Rows are points. Two turns around zero, p and q, are shown by what they do to some points. Write where each new point lands after one turn and then the other. Backwards means that the second turn is done in reverse. Each puzzle has new turns, and all numbers are rounded.
In the rows, zero is written as 128.

Turn p:
[119 165] -> [155 155]
[90 89] -> [ 75 139]
[139 133] -> [138 121]
[173 124] -> [149  88]
[118 129] -> [124 137]
Turn q:
[ 87 119] -> [ 98 158]
[117 103] -> [101 124]
[174 147] -> [169  99]
[134 143] -> [144 131]
Where do these land?
p, then q: [119  90] -> [ 98 152]
p, then q: [146 121] -> [114 115]
p, then q: [119 173] -> [172 117]

Turn p:
[101 190 108] -> [103 184 162]
[108 148 141] -> [114 132 155]
[108 119 133] -> [109 116 130]
[152 138 125] -> [151 140 127]
[154  84 144] -> [153  87 103]
[145  88 117] -> [138 108  89]
Turn q:
[ 98 184 131] -> [ 78 166 121]
[143  85 109] -> [154  86 128]
[118 107 141] -> [136 121 152]
[153 136 131] -> [144 139 110]
Where do these land?
p, then q: [175 133 154] -> [177 134 105]
q, then p backwards: [139 158 114] -> [125 116  96]
p, then q: [116  91 123] -> [118  91 136]
q, then p: [ 81 130 121] -> [ 95 101 149]

Turn p:
[ 90 131 150 129] -> [ 91 129 140 107]
[ 95 146  93 160] -> [ 88 120  90 150]
[165 119 155  84] -> [177 144 154  99]
[104 130 140  97] -> [119 132 128  88]
[143 144 119 151] -> [128 140 120 158]
[171  98 111 147] -> [165 103 136 165]
Turn q:
[129 109 169 146] -> [160 124 164 124]
[106  94  89 114] -> [ 94 101 117  92]
[150  94 115 124] -> [142  96 112 110]
[132 181 123 153] -> [116 146 127 183]
[124 162 145 103] -> [130 173 121 133]
Where do these land?
p, then q backwards: [108 129 153 125] -> [ 97 121 129 124]
p, then q: [169 157 100 161] -> [120  98 130 186]
q, then p: [128 161 131 101] -> [117 153  97 138]
q, then p backwards: [110 115 157 121] -> [134 125 159 108]
q, then p: [106 144 104  84] -> [108 138  82 102]
p, then q: [118  80  97 162] -> [132  73 156 102]
q, then p: [158 108 154 142] -> [165 127 150 146]

Turn p:
[129 108 150 159  98 138] -> [164 112 150 151 131 145]
[164 104 130 162 118 118] -> [178 113 111 142 125 121]
[109 157  83  96 144 112] -> [ 75 138  99 104 107 133]
[141 115 163 152 128  87] -> [157 123 140 158 105  91]
[144 131 124  92 136 171] -> [123 139 131  84 165 135]
[125 148 147 157 131 125] -> [138 153 135 157 122 129]
[146 121 130  94  92 164] -> [145 119 152  79 142 152]
[ 67 139  98 113 176 109] -> [ 46 127 107 149 128 118]
Turn q:
[158  86 164 139 101 112] -> [124 123 177 133  81 108]
[108 121 143 141 140  95] -> [130 153 152 135 148 108]
[117 133 130 132  98 141] -> [102 122 135 130 125 149]
[115 114 106 108 131 142] -> [124  98 117 117 145 123]
[106 152 152 121 161 138] -> [159 145 132 119 158 153]
[142 122 130 153 135 110] -> [134 143 132 150 117 110]
[134 143 133 107 111 110] -> [114 145 126 101 117 127]
[197 132  57  76 157 161] -> [159  79  36  97  93 108]
[ 74 150 137 174 119 143] -> [106 145 144 169 169 167]
Where do these land?
q, then p backwards: [133 136 153 144 185 146] -> [164 122 148 173 110 149]
p, then q: [150 132 115 156  79  67] -> [ 72 109 131 137  65 127]
q, then p: [107 117 146 157 133 154] -> [153 136 133 154 160 124]
p, then q: [ 73 144 106 160 163 122] -> [106 131 123 184 175 145]
q, then p: [144 124 131 129 112 143] -> [137 112 140 126 130 145]
p, then q: [146 123 118 148  97 116] -> [118 108 122 134  91 129]
p, then q: [128 102 123 125 140 126] -> [134 121 132 133 136 102]
q, then p backwards: [168 132 126  56 111 159] -> [158 118  76  84  82 110]
p, then q: [103 140 135  77 131 118] -> [113 137 160  94 160 137]

Turn p:
[111  90 116  94 139 157 119 109] -> [111 103 110  86 152 156 130 125]
[108  98 126 173 150 104 157 152] -> [121  94 134 177 158 100 140 111]
[180 126 176  82  95 180 134  87] -> [131 120 183  67  85 181 108 157]
[129 133  87 132 158 111 126 132] -> [155 136  99 140 149 127 143 106]
[128 161 101 147 121 164 123 159] -> [137 153 104 162 135 149 120 167]
[107 154  97 138  99 142 151 107] -> [109 140 107 151 101 158 160 133]
[178 141 132 132 151 130 156 125] -> [176 130 164 137 128 145 136 125]
[125  95 135 168  92 101 128 159] -> [116  88 121 166 108  89 105 131]
[114 141 142 125 156 104  72 104] -> [116 169 121 103 143 110 101  85]
[105 110 177  97 140 111 101 125] -> [ 99 130 147  80 144  92 113 119]
[123 159 119 119 108 104 141 149] -> [137 146 117 138 106 102 152 146]
Turn q:
[139 122 150  82 119 128 148 152] -> [102 140 146  99 121 149 164 129]
[100 120 153 151 150 127 128 132] -> [122 123 142 137 171 112 119 132]
[ 90 156 122 149  79 129 149 140] -> [102 134 140 194 115 144 128 138]
[129  74 148 142 152 117  98  80] -> [145  74 142  94 147  99  94 107]
[164 132 129  92 148  73 130 148] -> [ 97 158 116  73 104 104 132 141]
[111 141 123 147 131 171 124 123] -> [157 128 125 158 151 148 127 123]
[122 180 139 172  80 158 140 119] -> [152 155 162 200 110 143 118 124]
[160  91  91  80 149 112  83 140] -> [134 102  82  57 107 136 130 154]
[133 143 102 162 100 153 171 139] -> [141 138 121 187 110 122 164 119]
[156 130 129 113 141 101 114 154] -> [122 147 121  93 116 114 132 155]
[104 120 123 118 159 138 124  81] -> [131 111 111 118 155 137 100  86]
Where do these land?
p, then q backwards: [136 164  99 155  91 135 123 122] -> [133 171  89 129  96 130 131 133]
p, then q backwards: [111 117 137 146 139  92 119 117] -> [123 122 132 140 139 112 161 100]
p, then q: [125 112 113  57 146 121 147 128] -> [101 137 107  88 119 137 176  98]
q, then p: [ 97 163 123 170 115 143 143 145] -> [128 148 139 189 141 127 109 118]
p, then q backwards: [148  78 114  93 163 145 161 110] -> [125  72 144 100 139 179 113 119]
p, then q: [132 190 139 152 110 142 129 100] -> [142 163 160 178 123 154 115 133]
q, then p: [128  83 104  81 158 141 107 121] -> [145  92  99  82 149 158 151 133]
p, then q: [ 98  92 171 156  95 117 113 132] -> [ 90  82 140 135 148 126  89 153]
p, then q: [142 122 139 156 121  94 120 151] -> [126 117 140 124 108  93 100 144]
q, then p: [148 184 138 153  91 139 132 142] -> [128 161 154 170  95 124 104 155]
q, then p backwards: [142 102 130  88 179 139 115 141] -> [117 113 113  65 155 137 116 122]

Turn p:
[101 145 124 121 129 107 114 142 161] -> [153 156 124 123 105 106 130 110 115]
[149 116 119 109 153 129 156 155 145] -> [141 130 140 123 129 110 163 154 158]
[143 109 129 130 130 115 151 124 160] -> [135 116 116 120 137 104 150 115 153]
[134 115 136 125 122 152  94 110 104] -> [115 128 114 135 146 145  89 147 122]
[121 135 134 118  96 129 111 109  80] -> [110 115 141 118 145 150  95 130  88]
[117 134 106 135 108 154 118 107 107] -> [117 117 123 112 115 163 100 130 121]
[108 150 140 142 149 119 137 133 147] -> [131 154 128 143 114 128 150 104 129]
[127 142 128 117 152 107 134 116 135] -> [138 143 117 127 136 130 158 124 115]
[137 151 116 159  95 134  86 121  96] -> [135  98 126 152 114 158  83 125  96]
[138 123 147 120 131 136 156 144 148] -> [132 134 148 128 140 114 143 122 160]
[133  87 128 133 143 125 153 148 126] -> [101 117 131 129 126  99 148 146 151]
Turn q:
[152 138  89 129 125  94 133 130 129] -> [108 111 117 158 130 109 123 129  92]
[108 130 125 144 154 152 113 140 147] -> [158 129 144 137 160 141 133 132 142]
[104 137 146 129 142 136 121 133 126] -> [139 139 145 109 144 139 123 127 133]
[134  95 149 134 119 170 140 105 100] -> [134 122 124 113  92 147 149  98 168]
[136 140 111 108 101 124 118 119 129] -> [120 142  98 130 128 106 133 124 117]
[ 95 112 138 131 134 143 144 130 113] -> [116 125 145 110 138 143 131 115 158]
[117 144 161 143 136 156 147 126 139] -> [142 157 164 123 119 141 139 132 146]
[138 105 145 147  91 121 125  98 111] -> [116 137 100 131  88 149 109 109 141]
[135 133 139 111 151 113 119 141 157] -> [148 121 139 122 135 110 115 161 119]
[117 143 143 130 163 139 121 126 118] -> [153 128 156 110 139 134 128 116 121]
[148 133 102 122 114 104 123 166 123] -> [105 111 107 137 139 129 141 152  94]
[153 125  88 109 106  84 135 124 144] -> [ 97 113  99 157 123  89 114 142 105]
Where do these land?
p, then q: [134 130 123 149 158 141 137 109  84] -> [120 131 146 131 155 154 157 117 163]
p, then q: [135 139 124 135 144 144 125 130 126] -> [133 138 131 141 129 137 145 135 133]
q, then p: [124 141 121 107 151 130 139 138 138] -> [121 135 135 140 144 108 150 130 119]
q, then p: [142 111 129 147 112 138 119 118 121] -> [133 109 121 116 116 141 114 122 145]
q, then p: [122 139 156 117 124 144 120 118 142] -> [164 129 142 129 139 132 133 125 125]
p, then q: [143 129 123  99 105 149 131 112 130] -> [160 112 124 110 130 108 138 142 130]
q, then p: [138 116 129 147 114  49 137 128 125] -> [100 139 123 138  93 119  69 143  95]
p, then q: [123 145 114 129 118 144 111 117 138] -> [146 134 104 132 124 122 146 122 124]
p, then q backwards: [125 110 123 107 128 114 109 124 129] -> [130 138 128 103 123 113 111 133 137]
p, then q: [ 90 130 117 134 125 141 139 108 130] -> [124 155 114 117 141 105 135 110 141]
q, then p: [121 141 155 123 132 102 138 225 131] -> [ 99 176 197 138 112 110 132 176 145]
p, then q: [138 105 121 140 126 140 132 109 143] -> [132 117 118 147 146 109 122 134 144]

Turn p:
[148 154 114 143 114 135 117 140 140 127 105] -> [114 145 121 127 157 115 106 141 128 115 146]
[137 120 130 120 165 131 133 111 137 141 129] -> [138 115 125 145 124 121 141 141 147 119 100]
[ 92 143 134 142 133 144 112 111 136 127 108] -> [101 126 130 127 123  91 138 133 101 126 120]
[100 118 123 129 126 122 138 133 142 121 141] -> [123 118 128 108 114 125 151 121 132 133 140]
[121 112 132 112 116 115 116 118 139 137 132] -> [123 126 134 129 110 128 127 136 140 156 129]
[144 112 131 127 118 133 145 141 100 119 104] -> [134 140 118 114 130 162 110 134 110 117 116]
[143 154 123  74 154 117 121 127 136 130 126] -> [138 117 153 141 171 131 141 148 149 150 107]
[143 113 135 136 114 161 145 120 111 121 127] -> [139 159 112 121 119 137 118 110 118 117 109]
[135 134 115 143 121 111 131 127 115 120 138] -> [147 128 134 130 126 131 122 128 121 119 152]
[ 85 113 133 136 112 133 136 129 116 148 140] -> [115 125 110 129  99 134 152 112 104 145 138]
[144 139 141 134 131 109 131 134 135 126 142] -> [128 124 146 140 131 136 123 121 145 116 141]
[144 124 126 141 130 124 111 145 130 119 144] -> [135 114 126 126 132 125 106 113 141 122 141]
Turn q:
[140 131 131 113 120 131 138 117 109 132 110] -> [105 140 133 128 141 110 130 125 123 141 129]
[142 129 150 111 125 122 118 111 136 130 139] -> [110 135 120 110 119 129 106 116 136 124 134]
[127 144 132 115 105 128 132 139 129 117 162] -> [108 130 118 128 115 162 137 114 115 120 123]
[109 121 129 126 132 146 106 163 135 115 127] -> [134 122 124 153 125 138 126 152 127  93 121]
[139 116 142 143 144 129 139 134 126 119 111] -> [141 130 143 133 149 115 126 118 137 117 138]
[113 120 140 127 126 142 141 108 131 110 126] -> [129 122 125 122 149 127 113 116 119 124 105]
[138 151 151 130 142 122 124 120 126 128 106] -> [119 130 120 138 132 106 124 110 157 130 132]
[133 136 113 168 118 136 134 127 126 174 121] -> [139 114 161 137 121 137 135 142 149 172 133]
[125 118 122 119 113 117 130 118 134 110 115] -> [130 139 132 122 121 112 126 120 110 122 112]
[127 116  67 126 128 131 138 124 135 126 153] -> [155 142 121 101 124 150 157 155 103 143 119]
[120 117 141 130 144 114 107 119 119 110 141] -> [142 128 104 132 127 125 104 119 118 117 142]
[121 136 117 129 137 117 130 156 129 164 125] -> [126 103 136 132 112 125 153 149 139 133 147]
Where do these land?
p, then q: [132 121 129 140 143 132 141 120 146 134  88] -> [133 126 126 153 123 119 153 131 115  99 112]
q, then p: [120 120 105 135 142 115 145 138 125 130 135] -> [149 135 121 132 129 155 131 123 138 120 121]
p, then q: [129 119 138 138 115 126 127 116 111 127 135] -> [118 140 131 140 122 136 117 122 126 144 125]
p, then q: [150 160 144 126 128 128 132 133 117 130 134] -> [146 126 114 138 146 131 113 114 152 131 130]
q, then p: [127 120 133 135 117 137 134 140 140 118 144] -> [127 139 129 119 131 122 119 117 120 122 106]
q, then p: [119 120 143 135 141 135 108 133 122 111 110] -> [134 111 137 123 128 113 106 132 131 110 142]
p, then q backwards: [117 162 142 100 119 131 138 127 122 137 140] -> [143 141 118 142 112 138 157 135 103 121 120]
p, then q: [134 123 138 134 129 109 116 134 135 132 141] -> [136 124 136 122 118 140 106 129 127 123 123]
p, then q: [117 129 144 134 122 117 122 121 127 129 124] -> [121 116 132 141 125 132 116 122 118 131 126]
q, then p: [133 117 144 132 124 133 121 144 117 144 106] -> [112 108 140 130 112 128 123 110 131 120 139]
q, then p: [146 118 121  88 119 115 138 123 123 116 121] -> [137 123 155 128 141 139 153 131 102 142 134]
p, then q: [121 142 142 139 119 138 118 124 114 115 132] -> [123 129 112 137 130 119 112 114 122 144 135]
p, then q backwards: [127 115 138 135 148 137 127 119 127 140 142] -> [109 147 132 134 124 118 121 133 139 119 120]
q, then p: [120 125  31 122 127 140 125 119 166 129 139] -> [115 166 101 122 195 192 125 146 132 125 125]

Turn p:
[207 118 115 154 118 104 127 173 180  89 110 153] -> [107 164  99 130  80  75 175 173 101 103 140  87]
[130 148 121 112 115 154 130  75 119 155 144 143] -> [131 123 121 112 131 152 123 128 158 187 118 140]
[108 151 117 124 126 164 101 137  92 118 158 130] -> [129 137 127 119 130 128  69 105 136 147 157 132]
[159 137 102 158  53  97 150 172 186 105 106 147] -> [ 68 134 106 145  63  97 158 163  61 128 110 121]
[ 78 139 126  59 163 146 142 105 135 103 152 135] -> [107 106 114 110 134 159 106  70 192 110 112 118]
[129  75 109 165 124 112  91 126 112 155 140 115] -> [162 114 153 172 123 116 122 168 132 126 159 156]
[ 91 152 178 102 149 130 124  97 116 117 173 124] -> [147 137 148  81 124 164 106  84 163 116 116 152]
[116 144 120 126 130 122 146 138 103 186 148 146] -> [111 133 134 136 152 176 136 125 120 152 162 150]
[112 141 150  88 135 133 104 127 130 147 108 116] -> [119 125 154 113 154 153 107 137 142 120 106 106]
[142 112 142  98 135 122 162 123 105 124 112  77] -> [145 103 165 130 150 119 158  91 122 130 116  98]
[117 152 104 164 153 120 111 123 134 124 126 110] -> [123 159 126 147 149  98 116 128 135 122 121 159]
[156  90 134 167 122  97 135 139 118 100  66 151] -> [145  98 103 118 136  81 163 172  85  97 133 125]
[118 105 147 147 141 164 140 130 135 141 121 118] -> [168 131 112 150 137 147 123 123 116 124 115 119]
Turn q:
[157 105 106 154 132 155 122 166 179  89 126 104] -> [143 144 116 124 121 150 156 183 179 136  86 127]
[145 134 157 155 142 103 127 138 108  94 139 149] -> [121 145 113 149 110 108 139 166  96 139 148 120]
[121 115 166 130 169 114 156 140  75 157 156 102] -> [136 118 116 128 150 140 106 121  64 187 136 107]
[173 117 151 146 123 152 149 156 101 144 155 136] -> [159 138 119 125 112 122 136 136 122 193 146 148]
[153 127 113 102 135 158 148 125 141  96 176 102] -> [167 123 123 109 178 141 146 165 145 133 142 143]
[122 150 165 138 139 133  88 124 135 152 140 128] -> [128 127 135 159 115 135  86 127 141 136 155 104]
[147  94  76  91 169 175 132 155 101 100 139 133] -> [124 127  81 132 189 137 146 141 143 153 101 189]
[ 92 141 150  92  81  97 112 102 156 136  66 132] -> [102 140 154 103  88 147 101  92 122  51 132 125]
[ 71 167 104  86 105  93 148 124 124 154  91 181] -> [ 82 162 140 107 140  91 125  50 116  79 135 126]
[137 153 122 132 123  95 115  86 139 149  80 129] -> [143 116 133 151  95 118 122  93 117  74 116 115]
[131 107 118 155 115 177 131 119 125  90 138 120] -> [119 101 128 128 127 151 172 158 155 144 137 146]
[ 85 169  89 123 101 127 129 119 159 134  77 124] -> [104 130 128 111 122 131 146  78 165  70 113  99]
[132 114 121 143 109  99  97 126 118 143 152 105] -> [131  91 133 114 113 102  97 147 128 135 119 116]
[127  98 155 146 150 114 140 111 131 154 157 146] -> [133 128 173 153 133 121 117 135  98 161 126 126]
Where do these land?
q, then p: [157 141 162 141 150 137 110 157 140 120 161 170] -> [102 191 140 135 121 140 125 142 103 133 147 157]
q, then p: [ 80 151 129 112  99 104 153 144 113 143  84 100] -> [123  80 151 117 138 115 102  92 166 155  94 120]
p, then q: [142 134 107 168 154 126 146 157 147 120 130 152] -> [123 121 111 121 152  83 165 126 132 123 134 103]
q, then p: [ 66 141 126 109  81  94 153 100 118 132 125 135] -> [144  84 159  88 119 137 117  80 162 105 114 138]
q, then p: [168 141 115 127 150 147 107 170 152 106 179 115] -> [ 90 189 129 165 133 125 147 150 128 110 144 101]
p, then q: [ 94 101 148  86  95 134 165 112  65 143  85 119] -> [127  95 142 150 141 179 107 133  88 167  95 189]
p, then q: [147 167 138 167 137 149 105 123 144  93 125 126] -> [138 137  91 126 121  90 109 108 129  82 133 114]
p, then q: [177 134 123 141 104 107  99 139 128 129 128 138] -> [127 151 118  85 126 108 103 124 117 147 143 106]
q, then p: [131  79 104 151 146 159 100 126 130 155 147 126] -> [150 128 109 154 142 158 138 185 114 106 117 128]
q, then p: [ 78 157 137  98 111 115 154  90  93 185 103 107] -> [184  84 154 103 128 115 115 108 192 156 113 143]
q, then p: [155 140 122 154 117 164 109 152 168  90 157 145] -> [ 90 179 116 154  96 148 150 126 101 108 118 117]
q, then p backwards: [166  72 139 141 153 124 148 103 121 128 161  98] -> [128  99 153 157  85 132 125  99 109 172  95 114]
q, then p: [112 136 127  73 107 123 164  94 137 153  80 132] -> [153 104 105  63 123 109 121 106 166 150 107 124]
p, then q: [119  71 143 132 168 119  95 128 152 127 129 107] -> [148 156 116 135  97 138 157 190 140 122 121 122]
q, then p: [128 154  99 117 147 119 112 125 111  96 127 148] -> [107 129 110 143 129  98 137 111 138 103 143 157]
